Each wall is flat, endless, passes through zero and stands at right angles to its row. A trip goes straight from one point to another. List the walls that it crosses, first one first.

Walls:
(1): [ 33 -31 -12]
(2): [  6 -22  54]
(3): [ 29 -23  13]
(4): [23 17  7]
(5): [ 10 -24   1]
Trips:
[ 8 55 41] to [ 30 -28  49] -> 3, 5, 1
[-12 -11 -13] to [ 30 -52  52] -> 3, 2, 4
[-10 -12 -20] to [ 8 13 11] -> 5, 1, 4, 2, 3
[ 8 -4  6] to [14 -2 14] -> none
[25 60 -8] to [10 14 -2] -> none
[55 -8 42] to [-8 11 13] -> 1, 5, 3
[-23  38  23] to [-16   3   7] -> 4

Walls:
(1): [27 21  1 -4 11 21 34 28  7]
(2): [ 22  13  49  -6  36 -19   9 -19 -19]
(3): [  1  29 -10   0  24  17  -5  22  10]
(4): [ -3   7 -11  25  -2  60  22  -1   1]
(5): [-32   2 -49 -13 -37 -15  22 -18 -32]
(6): [ 28 -31 -23 -23  25  14   6   3 -11]
(7): [ 13 -24  15  -5 -20  58  12 -31  -2]
Trips:
[  4  -2  -5  50 -29  -4   3  13  -3] to [ -6  27   0  21  18   9 -15   3 -30] -> 3, 1, 2, 5
[-13  29  21 -18  17  43   0 -21  12] to [  7  16  45   1 -24  39   8  17 -15] -> none
[ 13  -1  -6 -19 -14  -1  40 -13 -33] to [  1  51  33  19  -4  -7   2   9 -25] -> 6, 7, 3, 5
[ 35  22   6  -4 -26  28  18   7  -8] to [ 29 -27 -23  15 -21   5 -12  18  19] -> 2, 3

Walls:
(1): [ 20 -18  -4  -4  39   7  18  -4   5  -2  22  11  12 -13  10  34  12   4]
(2): [ -5  21  44 -29   5  -1 -48 -32  -3 -50  11  12 -27  11  -6  24   1 -15]
(3): [  5 -11  23  18  10  12   4 -34  12  -5 -26   9   9  25  -7  -2 -19  11]
(4): [-33 -26 -16  -1  22  -1   3 -37 -32  20  -7  31  -9   5  -8 -13 -26   5]
(5): [-24   7  18 -28  10  -4  33 -18  18 -13   3 -21  -7 -19  -8   7  12  -7]
Trips:
[-30   9  -2  27 -12  -2  26 -13 -17   5  -5   8 -25  -5  12  14   6 -28] to [  2  -7   5 -12  16  21 -12  -9  17   0 -17   0  -9 -21   2 -19 -17 -27] -> 2, 3
[-35  12  -9 -11   7  14 -25 -42 -11   8 -19 -16 -13   5   3 -27 -28   7] to [ -7   3 -19   9  16  12  -1   5 -14 -21   4 -18 -17  -4   4  10  -6 -14] -> 3, 1
[-16  27 -16  -4  30 -19   7   4  -3  21 -20   6   9   7 -23 -38  22   6] to [-14  33   9  14 -28  49  17  -6  12  21   6  13  23  24   5  11   2  -1] -> 3, 5, 4
[-30  24   5   0 -39  -2  16 -13  12  27 -14  -2  18 -17  -2  28   3   7] to [ 11 -32   0  -5 -24  -9   2  21   3 -17  -3  11 -33 -15  19  -6 -16 -10] -> 5, 2
[ -3  17  -8 -10 -12 -19   7  -5  37  20  -5  -2  13   0   8 -28 -13   4] to [  9  25   5  -5 -19  13   6  15  -2 -18  -4 -15   5  -3 -31   6 -34  25] -> 2
[-17 -17   2  10   2  37  12   3  -5  -9 -31  12  31  14   2 -10   7   3] to [ 31 -18  -3   4   8  -9 -17  11   6 -13 -10 -31   2  -8  -1   0 -15   9] -> 1, 4

Walls:
(1): [ 17   7   9   3  18  -7  -8   7  -3   4  14   2  32 -30  10 -25  27   3
   2 -20  16   1  -6   0  13 -25  36 -31 -10   9   5  -2  17   5 -15  -3
  14  24  19  28 -17   1   9 -15   6  29  34   1]
(2): [ 12 -12   4   3 -18   5 -15   3  49   6 -11  -4   5 -13 -10   6 -15 -14
  13   9  -9  11   9 -10  29  -7  13  31   3  32 -32  -6  12  10   4 -38
  14   6  50  15   7   4  -6   2  18 -21  13 -21]
(3): [  3  11  19 -27   9 -14 -11 -51 -14   1  -4  15   1  15  42 -10  -7  -6
  -4   8  -3   8  11   0   1 -13  24 -14   4 -12   4  -5  21  29 -28   5
  10 -11  11   5  24 -23  -8  26  22   0 -28   4]
(4): [ -9   2  -6 -35  22  -1   9 -11  26 -21  17   4 -24 -31 -15  -8 -11  25
  13  -8  -4  16 -41   3  -1   4 -15  24 -18  29   3  -5   2  25  11 -13
   1   3  18  -5  -6   5  -6  16  25 -20 -26   7]
(5): [ -1  -3  -5 -12 -13   0  14 -17  21   6 -16  -4 -17  -8  -5   5  13  13
 -16   5 -13  -8   1 -11  34   4  36  -8 -10   5 -26  19 -51 -19  -3  19
   6   4  -9   4   1 -25 -12  14  -7   3   9 -45]
(6): [  0   4 -24 -18  -5   1 -25 -13   6  28   8 -27  -4  20   3 -21 -13  -6
   7   5  -9  -3   0   5 -23  -4 -16   8  -8  24  10 -15  17   1   7  13
   8   3   7 -31  19 -13   8 -25 -13   5   3   0]
Trips:
[  0   6  -8 -24 -10 -36 -20   8   6 -16   7  -3  23   5  -5 -16  -2 -10
  37  27  -4  16   8  -6  28 -11   4 -25 -13 -10 -15   1 -30  16  33 -11
 -27  -1  12   0  10  11 -27  -8 -25   2   7  38] to [ -5  -9  -6  33  -5 -25  22  -8   1  -2  34  17 -15 -26  -6  -6   7   5
 -15  14   1 -28  -9  18   7  -1 -13  -5 -30 -26   4  21 -12  11  -2  12
  -8   7  -7   7  -4   2 -24 -21   9 -14 -14   6] -> 6, 5, 2, 1
[-18  24   6  15  10 -15   2   7  21 -14  -1  18 -23   4  -9  39  44 -43
  13 -33  21 -30   0  19  22 -22  -4   6  12  18  -2 -21  14  -3   8   6
  -2  -9  -5  12 -21  12  17 -18   2 -14 -18  -6] to [-29  -8  -4   8 -34   4  -7  14   3  15  10  20  -8 -10  11 -14 -13   5
 -15  -3  -7  21  -2  15  12  -3 -26 -11   3  -7  11  21  10 -33  16  19
  -8  32  15   4 -10  -6 -10 -37  12   5   5  -4] -> 4, 6, 2
[ 13 -24 -22  -4  -5   4  17   4  18   5 -10   1 -23   5  20  10  15   5
 -11  -4   5  23  17   0  -4 -13 -18  16  11   3  11 -24  -7  -4 -11 -21
  -5   9 -24  23   4  15   3   7  13 -52 -14   0] to [-31 -39  -2 -36 -21 -23  13  -5  41 -14 -11 -17  -5  26  15  15   8   2
  19   0  -3 -17  -3   2  33 -16  13  35 -23   4 -36 -20 -19  -7  60  -1
 -13  -8   5  12  30  -1 -26  13 -18 -19  -1  12] -> 5, 6

Walls:
(1): [-43  31   5   6   3   4 -12   0 -16  20  -1   0   4  17  21 -14   1 -16
 -11  15  -2  12  12 -32  47  13  -6   8  17  -8 -18  -4 -27 -11   1 -17
 -10  17  41   2  -4  -9  10   3  29   6  29  11]
(2): [-14  -6 -21 -12  -1   5 -25   8  21  11 -23   4  15 -24 -20  -1  -6 -20
   8 -34  27 -10 -11   4 -10  13  -9  22   1  19  -6  10   1  17  -5 -20
  -8 -13  10 -28  18  -6   3 -43  -2 -15  -1  45]
(3): [-42 -20  -4 -12   1  10  10 -20  -7  45  17   6 -24   5  32 -25  -5 -22
  19  18 -10  -9  21 -14  10  -7 -15  12   8 -36 -19  16   9 -29 -17 -26
   5   0 -18  11   8 -10   4 -18 -15   8 -27   5]
(4): [ 10 -24  -1  -9   5  23  -7  35  -1 -18 -12  19  16   1   4  13   0  13
   3  11   0  -5  25  -6 -30   5 -12   3   3  19  -4  -4  13  46 -24  19
 -18   6   3  -7  -3  13   2   6 -19   7 -14  -1]
(5): [  4  18 -16 -27  46  19   0 -23  21  21  33 -15  -7  13  -8   5  -5  19
 -15   2 -10  23   9  -7   8   5  15 -10  20  29 -19   1 -10  -7   8  33
 -20   0   3  -5  -5   9  11 -14   9   3  12  -1]
(6): [ 53 -30 -29  20   5   4 -11   9 -14   0  -7   2   4  24  19 -12  -5  -7
  -9   3   2  -9  22  -9 -16 -17  29   6  26  -6  -7   6  22  15 -13  13
 -19  -5  19  -6   2  -2   1  -3 -15  16 -23   5]
Trips:
[  4 -17  36 -26  10 -12  -5  15  12   2  11   3 -22   5   3  21  13  -3
   7  11  13  15  13  -3  -8 -35  -7  28  13 -29 -19  38  -5  -4  21  -1
 -18  -1 -10  24  18   8  28  -5   5   9 -20   8] to [ -2  10 -21  12  -2  12  -1  -1   2  17  -9   2  -1 -15   6  -6  10  12
   0  14   6 -10   5 -19 -16  -2   6  -1  -7  -1  18   0  -3   7   3  12
 -35 -30 -21 -14   9  37  30   3 -23   8  -7 -13] -> 2
[ -5   1 -25  20 -39  -4 -22   0 -10  21  49  11  -9  30  20  13  -5  -8
 -11   8   9 -17 -31 -49 -25 -15  23 -24  -7 -14  -9  33 -28  -4 -33  11
  -4  20   9  19  -3  24   9  33   8   2  24  -8] to [  2   2   0 -25 -10 -23 -24 -28   1 -24  30  18 -17   6  13 -21 -21   8
  24   3  21 -11 -12 -13  15  11  15   5  14 -20   4  -1  12 -11  19  13
  -3 -28  -5 -12 -21   2  -9   3   5 -11  10  -2] -> 6
[-31 -17 -16 -13  23  -2 -18  17   9  -2   4 -14  -5 -15  -4 -44  -2  -8
  17  -9   6  20  33   1 -22  21  24 -24  28   1 -35   5 -17  35 -22   7
  24  17  -3 -12  10   5 -30  -8  12 -19 -22  14] to [ 25   5  -7  19   7 -14   0 -11  18  25   2  -5  28   2  16 -26 -22 -18
  28  -1  15   3 -19 -31  30 -23 -18 -11 -12 -23  -7 -11 -36 -11   2 -17
  23   1  13  -1  -5   2  28 -20  27 -18 -24  29] -> 4, 5, 6
[ -2  -4 -12 -16 -11 -11  16 -28 -18   7  20  -7  42  15   4  -2  33   3
 -34   8  29   8  -2  -8 -19  19 -35  24   8 -21 -10  -3 -26 -29 -22   3
 -22 -23  19  -8   2  17 -23 -28   4  -8  -7  -8] to [  7  14  17  -6   1  50 -16  10  10 -47  11 -10   5  16 -17 -32  15  -1
  10 -12 -12  28   8  -8 -19  -3  -9  13  -7 -10   9  35  28  23  -7  19
  16 -28  -8   0 -26  15 -33 -20  -4  34  15  -8] -> 4, 1, 3, 2
[ -9 -22 -18  43  -3   4  33 -11   6 -17  -9  -6  32 -13  16  17  17 -19
  27  -9  -3 -11  -1  12 -20   7 -26  -6 -29  -9 -18  22  -5  13   1  -5
  -8  17 -16 -16  21  -3  -6  24  29  22  12  25] to [-16 -20  -3 -14  -6 -31   9  16  13 -12 -11  16 -36 -10 -15   0  12 -10
  -9   2  17 -10  23  -6   8  20 -10   4   2  18  16  14 -13  -5  26  -6
  -9 -25  10   1   3  17  14  13 -30 -20 -10 -33] -> none
[ -1   1  29  -3 -16   5  -5  14 -15   0 -34 -10  21   3 -24   5 -10  -4
  13  -6  27 -11 -18  -6  21  -4  12   8  52  11  14  -4 -28   7   6 -10
  -2 -10  -3 -10  19  26  -8   3   2  23   3  -1] to [  0  12  18 -10 -18   1  17  16   4 -27   6  22 -16  -3  27  26  19  -5
   8   2 -22  -1  35  -3 -17   3   0  19 -16 -16  -6  14   4  12 -36 -17
 -26   7  21  16   4   2  15  21  29  13 -33  -5] -> 6, 2, 3
[ 18 -16 -18  16 -15   7  20 -41 -15  12  -8  -8   5  13  44  -7 -17  -5
   2  23 -26  38   3  -8 -22   5  12 -29   7  -7   2  17  36 -14  -3 -11
  33  28  -9  -8 -27 -22  10  -7   0 -12 -15 -13] to [ 35  40 -12  15  16  -1 -38  -5  24   7   1  -6  23   8 -37  -5  25 -17
   2  11  29 -36  -9 -23 -32  16  17 -14 -19  -3  19   7   0 -18  21   9
  -7  -2  17   9 -42 -20  19  -5  39   6  11 -19] -> 5, 3, 1, 2
[-10   2   2   3  -6 -18 -14   6 -16 -12  -4 -16  19 -18   0  12  -4  -1
  13  22  -9  -3 -33 -16 -31 -35 -16 -23  -5  -7   6  47   9 -18 -11   4
  19 -36 -26 -10  14 -33   0 -24  -1 -17   2   6] to [-10  15  18  -1  14 -26  20   5  13   5 -51  17  16  13 -26 -51   2   5
 -25 -13   4  25   6  -8 -15 -25  20 -25  18  -3  22   2  -6 -20  10  17
   8 -37 -15  13  -8 -18  -5 -24  37 -23   5   4] -> 3, 5, 1
